Rows are points. A path goes straight from each point to the next, and from the last back to the first. The post is the endless flat space through its rows: a point in 2 columns, a line in 3, a plane in 4, and so on, so that a path can go around it. How many times does the path go around the post? Going back the other way cancels.
(in the rows, 128 means zero)

Post (2 x 3):
[[106 122 139]
 [153 157 111]]
Path (30 x 3):
[[ 77 105 144]
 [198 155  65]
 [118 102 130]
 [ 67  94 128]
 [158 165  70]
 [ 95  89 122]
 [163 121 134]
 [ 97 121 176]
 [123 169 141]
 [ 74 133 159]
 [172 184 137]
 [162 154 155]
 [141 177 132]
 [126 160 111]
 [ 95 110 111]
 [129  91 126]
 [131 103 118]
 [169 161  89]
 [ 98  99 147]
 [183 169 131]
 [ 67 105 178]
 [169 156 121]
 [176 166 128]
 [151 170 128]
 [ 79 120 142]
 [115 137  82]
 [148 159  74]
 [124 162 110]
 [ 80 121 174]
 [116 170 128]]
Times around: 2

Post:
[[115 153 136 115 108 121 151 147]
 [144 101  99  94 132 155 165 105]
 [138 143 101  99 104  95 138 114]
 [112 138 145 106 130  75 130 139]
 [145 137 164 144 144 127 122 138]
 [137 148 117 108 127 126 112  58]
 [145  87 133 211 145 181 142 100]]
Path (26 x 8):
[[180  65 110 131 112 212 212 171]
 [126  56 154 148 166 131 158 183]
 [106 119 130 138 174 160 123 118]
 [125 163 110  96 101  91 113 118]
 [126 111 155 234 116 112 120 136]
 [146 134 149 126 131  99 129 124]
 [131 124 145  83 167 116 153 104]
 [134  20 121 157 152  91 176 145]
 [168 176 146  78  90 109 109 122]
 [178 141  93 186  86 159 135 133]
 [144 145  85 131 133 181 159 101]
 [167 177 154 104 154 139 120  69]
 [147 166 126 132 127 147 129 135]
 [155 144 176  64 155  76  94 191]
 [148 151 158 139  95 127 105  94]
 [133  85 109 165 111 157 188  92]
 [128  88 108 109 160  64 140  82]
 [154 127  84 106 120 143 170 153]
 [117  94 100 168 130  85 110  94]
 [152 149 145 116 163 150 117  81]
 [106  51 159 144 184  66 186 165]
 [175 115 188 152 141 124 102  84]
 [136 142 176 154 147 126  80 111]
 [113 113 111  92 148 145 137 139]
 [146 143 104 199 125 173 137  62]
 [160  89 118 144 125 121 190 145]]
Times around: 1

Post (10 x 11):
[[135 127 108  73 115  96 149 134 160 115 129]
 [ 88 147 121 139  87 130  97 175 121 110  94]
 [128 144 149 166 129 128 138 127 140 111  88]
 [ 89 137 111 120 130 166 115 116 132  98 155]
 [139 165 114  87 154  70 147 106 146 167 166]
 [139 144 111 124 113 134  77 160 167  94 169]
 [ 77 111 146 155 178 140 120 137 139 121 118]
 [149 101 138  82 137  81 159  97 106 145 131]
 [ 97 128 202 140 133 132 150 117 126 125 116]
 [136 126  85 140  70 158 105 176 168 110 166]]
Path, 26 rows:
[[149 104  90 133 137  98 157 163 133 133 108]
 [176 143 101  87  76 110 135 124 131 144 224]
 [177 132 132 138 130  71  72 119 143  94 159]
 [ 75 133  90 106 139  98  93 131 162 123 100]
 [120 148 139  95 113 116 165 151 116 147  57]
 [ 87 164 118 117  85 146 117 119 152 127 125]
 [114 134  91 108 101  82  81 140 158  93 144]
 [186 144 156 123  81  88 158  78 161 143 210]
 [150  40 101 129 159 179  94 112 182  41 221]
 [148 157 114 165 206 147 134 108 172 123 196]
 [163 171 167  99 134 198 143  74 137 128 227]
 [111 144 125 109 128 145 101  91 127  93  84]
 [ 98 132 110 119  81 128 182 132 171 144 102]
 [129 176 234 131 146 120 116 125 162 110 119]
 [122 197  90 113 116 126 142 143 176 127 154]
 [138  94 122 100 162 153 125 139 129 110 175]
 [144 127 138 159 120 111 150 155 162 169 119]
 [ 96 147 134 136 112 134 107 151 156 100  98]
 [138 125 110  94  74 165 178 122 142 164 177]
 [ 77 147 216 106 138 143 194 134 172 112 115]
 [155 132  73 155 168  77 159 121 170 144 148]
 [119 180  81 120 126  77 113 117 185 139 135]
 [ 86 172 128 120  72 150  99  97 101  99 128]
 [ 86 104 201 161 107 150 136 120 114  71  82]
 [157  87 121 154 135 166 217 107 163 107 130]
 [145 132 129  93  41  92 157 150 125 120 123]]
Times around: 0

Post, 13 rows:
[[120 125 155 113 164 132 111 126 155 141 138 143 110 161]
 [136 133 163  97  97 144 140  79 118 116 142 127 177 114]
 [146  95 165 148 128 105 144  82 145 152 139 204 133  95]
 [122 116 146 134 130 164 105 146 145 151 125 122  50 143]
 [118 165 171 162 150 144 127 142 174 121 168 107 127 129]
 [142 108 135 152 118 132 126 124  47 113  87 137 187 116]
 [173  90 120 160 110 122 149  88  95  87 105  82 190 110]
 [108  87  94 134 144 140 161 149 116 140  67 180 107 100]
 [153 108 133 121 131 101 132 113  80 138 116 108 166  85]
 [137 178 141 134 133 129 132 147 162 120 140 115  74 154]
 [144  75 145 137 105 105 119 135 103  98 114 135 159 119]
 [125 141 124 143 117 137  93 132 185 169 114 135 102 155]
 [147 115 121 141 144 141  86 149 144 138  75 211  60  94]]
Path:
[[125  82 107 142  97 139 154  91 128 100  95  94 161 142]
 [203  84 129 181 112  78  67  80 169 151 132 117 113 103]
 [123 111 126 142 172  97 123 207 120 114 122 171 107 165]
 [164 116 166 132 121 121 124  87 170 130 171 128 153 125]
 [168 100 119 122 121 137 162 109 107 115 116 148 135  64]
 [145  98 116 124 104 135 156 127 139 166  88  94 187 117]
 [170 183 178 148  81 153  64 123 102 137  88 155  76 144]
 [ 93 158 181 153 210  88  99 143 104 167 130 194 136  71]
 [140  66 154 202 147 145  94  81 179 163 113 130 172 187]
 [142 116 136 110 125 135 127 190 138 114  96 191  92 107]
 [ 98 132  74 154 116 142 178 137  97 117  84 169 174 124]
 [101  67 138 133 131 159 106 153 150 135 111 152  80  64]
 [173 103 185 162  89  88  88 149 112 130 114 117 124 119]
 [153 140 136  53 143 118 162  88 165 150 123 180 117 100]
 [164 122 110 154 124  95 132 144 159 125 126 120  86 100]
 [131 181 152  62 124 183 125 131  85 117 118 183  97 117]
 [146 100 144 157 145 121 183 121 188 131 137 159 160  58]
 [120 114 155 109 197 120 207 116  53 148 135  74 125  58]
 [ 94 162 123  88  91 168  94 119  92 169  82 200 102  89]
 [142 133 170 157 108 117 121 134 137 127 167  89  53 129]
 [108 134 161 180 153 128 170 126 173 140 142 140 135  72]
 [173  77 131 129  75 113  37 124  98 131  70 144 207 147]
 [196 164  91 151  59 125  97 103 148 119 116 105 132 100]
 [153 165  98  69 158 134 116  62  71 153  82 160 166  88]]
Times around: 1

Post, 17 rows:
[[115  91 106 131 151 163 113 170 181 125  96 126 116 145 110 157 161 162]
 [108 133 129 140 147 135 139 122 110 115 128 148 158 101 163 165 133 124]
 [102 127 132 136  98 113 107  94 122  95 103  95 153  99 165 141 114 119]
 [140 136 140 103 138  91 113 139  99 166 111 119 158 101 144  87 143 116]
 [137 122 113 119 144 122 142 156 116 130  70 125 149  93 180 156  76 125]
 [145 112 128 127 110  76 138  90  94 104 117  95 182 132  59 106 116 134]
 [162  91  81 136 129 126 108 154 144 123 120 166 115 111 191 116  88 166]
 [139 119 125  74 164 158 105  99 154 125 132 129  95  54 143 166 141 117]
 [122 112  97 140 111  83 119 123 112 137 144 113 134 184 107 121 114 111]
 [174 147  54 131 128 110 135  72 184 124 156  85 142  57 178 117 117 104]
 [135 125 167 116 147 114 111 154  92 116 141 136  96  84  87 161 144 103]
 [115 141  82  97 116 130 116 117 135 100 101 117 133  94  55 115 151  78]
 [101 163 188 115  65  27 129 109 120 138 159 124 169 117 164 129 145 116]
 [132 162 141 119 153 171 101 128 176  93 145 138 121 103 147 192 137 147]
 [164 112 112 120 151 143 157 153  91  92  85 120 109 176  43 141 194 140]
 [ 96 138 102 140 104 126 136 115 187 122 104 102  86 120 102  82 134 126]
 [130 109 145 127 133  97 107 102 129 104  89 121 136 124  94 137 131  80]]
Path (25 x 18):
[[127 144  81 155 132 135 146 100  72  83 118 135 150 130 117 140  83 154]
 [ 75 134 117 107  67 187 114 104 116  85 154 146 125 133 114 203 145 210]
 [185 107 108  76 152 134  87 174 186 170  97 116 133  68 169 120 114 153]
 [ 99 105 101 116 114 110 104 143 132 145 124  77 120  65 136 101 121  65]
 [143  84  40  93 166 159 104 165 177 146 100  87 120 147  81 133 117 171]
 [106  77 104 126  68  63 179 112 118  83  37 138  83  73 184  62  93 132]
 [134 143 127 169 119  42  74 145 159 106  81 165 128 122 146 148  90  72]
 [ 95  86  87 124 123 108 126  92 192 167 136  76 142  73 162 165 177 103]
 [131 111  96 184  98  95 109 111 142  98 115 136 186 158 154 131 117  75]
 [124  98 155  73 147 120 154 112  92 143  34 118 155 113 114  56 107 157]
 [119 165  60 102 119 134 106 103  99  86 134  49 117 108 107 164 139 114]
 [134 118 121  97 116 109 113 157  89 129  46 133 112 186 141 161 150 168]
 [143 147 189 110 125 134  73 123 176 145 134 139 157 128 122 152 133 146]
 [104 163 126 152 150 165 143 120 126 123 138  58 148  56 172 150 112 115]
 [161 111 148  90 143 124  78 178  78  57  86 185 143 126  80 131  75 135]
 [131 142 127 111 131  99  90 127 174 126 145 104  97  30 182 169 105 148]
 [160 124 142  84 133 138 115 140 145 107  63 180 141 151  47 142 133 162]
 [139  72 167 118  90  88 111  74 111 118 158 157  83  84 179 108 115 165]
 [200 138 113 121 129 119 123 197 177 109 151 190 108 167  91 123 140 111]
 [102 116 142 103 165 121 101 165 136 101 131 192  81 156 149 170 176  75]
 [120 142  56 125 104  78  82 126 181  90 117  97 188 164 155 161 171 103]
 [ 73 140 125 163  83 103  97 116 134 103  50  81 191 129  70 124 131 137]
 [147 157 123 132 144 136 109 126 116 113 106 133 108 117 139 139 151  56]
 [103 102 153 129 112 126 129 126 174 114 174 118 116  66 149 166 143 112]
 [206 119  83 118 136  45 117  68 166 123 173  70 146 166 136 163 157  70]]
Times around: 5

Post:
[[108 155  95 100 164 183 131 172 152 112 127 147 139 144 155 160 142 110]
 [102 168 153 144 184 120 110 145 183 135 117 148 121 112 118 160 108 132]
 [ 94 155 133 116  88 119 167 103 148 130 158 117 166 134 130 102 141 139]
 [100 107  80  88 153  83 144 156 109 126 159 130 162 141  98  88 139 109]
 [131 170 152 104  76 119  85 185 180 147 110 108 125 146 132  91 114  98]
 [135 136 153  78 110 125 120 178 185 129 165 143 132 102 155 167  81 179]
 [105 108  98 104 174 156 105 155  86 161 135 129 105  93 132  82 140 141]
 [153 123 153 153 150  93 153 121  69 100 162 107 192 165 111 127 134 167]
 [125 153 149 138 100 104 110 120 156 152 163 144 171 144  99 148 167 137]
 [145  95 134 146 172 135 151 180 185  93 177 144 156 104 104 164  96 163]
 [ 91 103 172 105 137 154 141 113  94 150 152 132 174 120 118 166 118 149]
 [138 129 101 110 158 123 144 125 191 132 125 167 133 152 113  60 165 135]
 [124 105 144 130 147 130 167 162 100 121 113 100 112 130 120 153 151 169]
 [126 164 152  76 140 134 196 130 144 143 142  46 171 184 133 156 180 181]
 [119 137 133 146 144 126  93 143  77 133 171 133  80 159 105 122 125 134]
 [169 107 121 107 137 116 157  76 117  83 203 104 163 108 109 181 153 149]
 [ 67 111 156 119 181 179 137 151 103  93 123 129 120 122 151 132 177 132]]
Path (23 x 18):
[[114 132 147 158  95  86 103 103 120 137 135 104 105  85 101 123 127 160]
 [ 85 125 124  84 124 135  73 209  62 155 133 171 192  99 159 149 144 165]
 [121 147 165 136 102 116 125 148 196 115 248  93 139  98  75 179  97 102]
 [ 92 156 179 136 195 139 162  18 163  57 179 156 205 155 176 152 174 122]
 [113 131  91 136 127 110 147 129  98 109 158 165 101 154 119 131 112 152]
 [106 121 101  68 148 152  80 136 135 140 181 150  96 163 133 119 128 160]
 [137 127 157  96 210 160 158 134 126  81 109 132 160 178 118 130 146 137]
 [166 153 163  96 149 120 125 164 153 135 111 152 122 159 133 168 162 164]
 [ 71 141 117 101 108 118 148 132  82 142 125 109  72 169 165 161 178  96]
 [130 114 161 124 137 171 124 135 151 123 146  81 139 100 138 145 120 171]
 [132  88 148 136 128  88 198 198 229 102 151 146 202 133  75 103 116 198]
 [104 135 209 151  48  76 136 206 190 131 189 110 148 100  75 168 106 152]
 [ 83 131  99  65 131 129 177 163 134 147 161 108 124 114 178 171 153 135]
 [169 153 110 158 124 103 149  86 146  65 194 141 153 157 128 153 131 136]
 [142 152 102 111  93  87 116  97 131 132 135 136 123 125 147 118 127 136]
 [ 81 107 122 119 157  89 117 201 135 115 174 137 154 115  85 145 179 177]
 [128 122 162 107 143 139 185 186 202  96 165 115 136 138  97 112 124 155]
 [141 105 145 106 113  92 137 132  64 178 147  84  63 131 119  81 169 179]
 [107  75 170 121 208 152 104  98 115 151 154 163  91 112 103 170 110 162]
 [155 127 121 153 161 159 120 176 144 165 137 134 204 162  71 138  91 133]
 [ 86 170 147 152  62  84 110 200 166 146 171 109 188 133  62 151 141 110]
 [141 130 138  99 140 117 139 163 171 132 149 121 134 154 139  85 162  99]
 [ 80  76 126 113  98  95 154 200 168 149 152 114 202  94  87 153 132 103]]
Times around: 5

Post:
[[147 161 145 142 128 149 147  91 123 128 151 121  90 159  95 140 133 104]
 [ 93 159 118 132 161 160 153 129 117 117 129 140 132 145 118 145 123 105]
 [124 116 118 123 106 124 104 119 108 138 128 140 166 126 126 104 171 110]
 [111  96 118 133 123 102 129 141 105 131 133 103 128 142 148 106 160 128]
 [123 128 162 133 107 121 139 148 118 148 114 157 146 141 136  94 166 127]
 [109 151 110  85 111  98 138 120 167 120 143 119  79  78 166 199  98 129]
 [125 124 154 127 131 128 126 107 126 116 135 133 146 185 122 125 124 108]
 [131 138 119  93 132 118 127 155 128 118 165 147  78  86 115 165  74 145]
 [161 157 120 129 157 141 162 109  98 143 139 134 144 177 113 114 104 115]
 [143 143 131 148 154 154 145  82  98 124 112 149 132 168  98 152 144 141]
 [135 136 159  86 134 146 112 156 127 126 144 125  84  91 173 169 105 131]
 [137  91 104 116 117 139 134 144 143 125 131 157 130 110 160 106 154 129]
 [139 155 114 148 116 142 139 135 119 105 125 137 141 175 102 164 142 106]
 [130  91 134 110 115 137 147 148 139 150  83 118 143 125 119  89 138 102]
 [102 117 141  88  93 149 150 146 115 113 161 123  90  78 165 155  96 138]
 [143  89 142 164 117 126 128 140 146 138 122 124 164 103 133  98 149 128]
 [151 158 145 112 151 165 133 130 123 115 120 126 161 166 101 104 145 154]]
Path:
[[ 96 150 130 130 118 134 141 122 123 115 145 135  89 157 149 161 119 115]
 [151  80  95 150 149 117 129 134 160 136 139 113 159 145 151 122  93 153]
 [102 136 195 111 177 139 173 127 135 179  67 134  87  84  82 116  83 177]
 [136 141 116 152 120 131 129 156 107 122 125 147 107 125 101 153 104 105]
 [ 95 133 125 132 111  59 114 130 174 106 122 145 149 141 119 156 154 124]
 [175 186  92 128 119 115 161  82 145  96 142 164  86 163 161 249 121  96]
 [ 96 105 159 164 110 115 127 105 104 127 159 176 138  65 138 129 123 164]
 [128 104 120 169 115 201 130 125 125  86 129 124 104 138 131 140 140 150]
 [158 153 166 129  87 123 117  91 130 101 182 161 130 110 181 156 151 180]
 [162  76 138 135 138 114 129 169 124 120 157 110 112  81 135 116 146 146]
 [144 110  89 138 110 100 132 173 132 125 146 134 137  77 127 121 133 135]
 [128 140 104 131 134 161 136 100 120 135 111 154 103 102 135 140 159 119]
 [128 141 110 138  89 116 103 147 103 109 116 146 140 122  83  94 175 166]
 [ 91 152 128  86 128 199 161 110 119 131  76 130 186 173 106  47 177 149]
 [141 126 112 155 106 182 178 138 103 128 116 126 116 116 130  73 141 114]
 [ 87  95 133 110 130 137 116 183  77 124 132 133 157  69  83  99 117 146]
 [121 148 155 144 137 114 102 107 118 127 147 117 131 187 141 152 198 127]
 [169 158 121 105 167  95 109  79 117 156 138 145  89 182  68 141  85 178]
 [154 148 132 139  97 180 141  67  72 127 136 154 135 141  97  96 136 126]
 [117 111  73 128 134 128 175  90 108 102 159  73 140 139 172 133 128 101]
 [133 137  52 105 121 106 135 190  97  89 173 157 111 111  83 169  85 140]
 [136 130 122 155 144 126 139 126 124 139 129 182  98  81 107 101 139 157]
 [117 102 145 130  97 137 145 108 114 142 142 122 115 158 148  62 168 125]
 [138 110 138 128 124 115  71 114 108 120 133  83 129  95 174  93 170 147]
 [136 113 121 169 129 135 160  94 122 120 143 166 142 126 144  80 151 123]]
Times around: 1
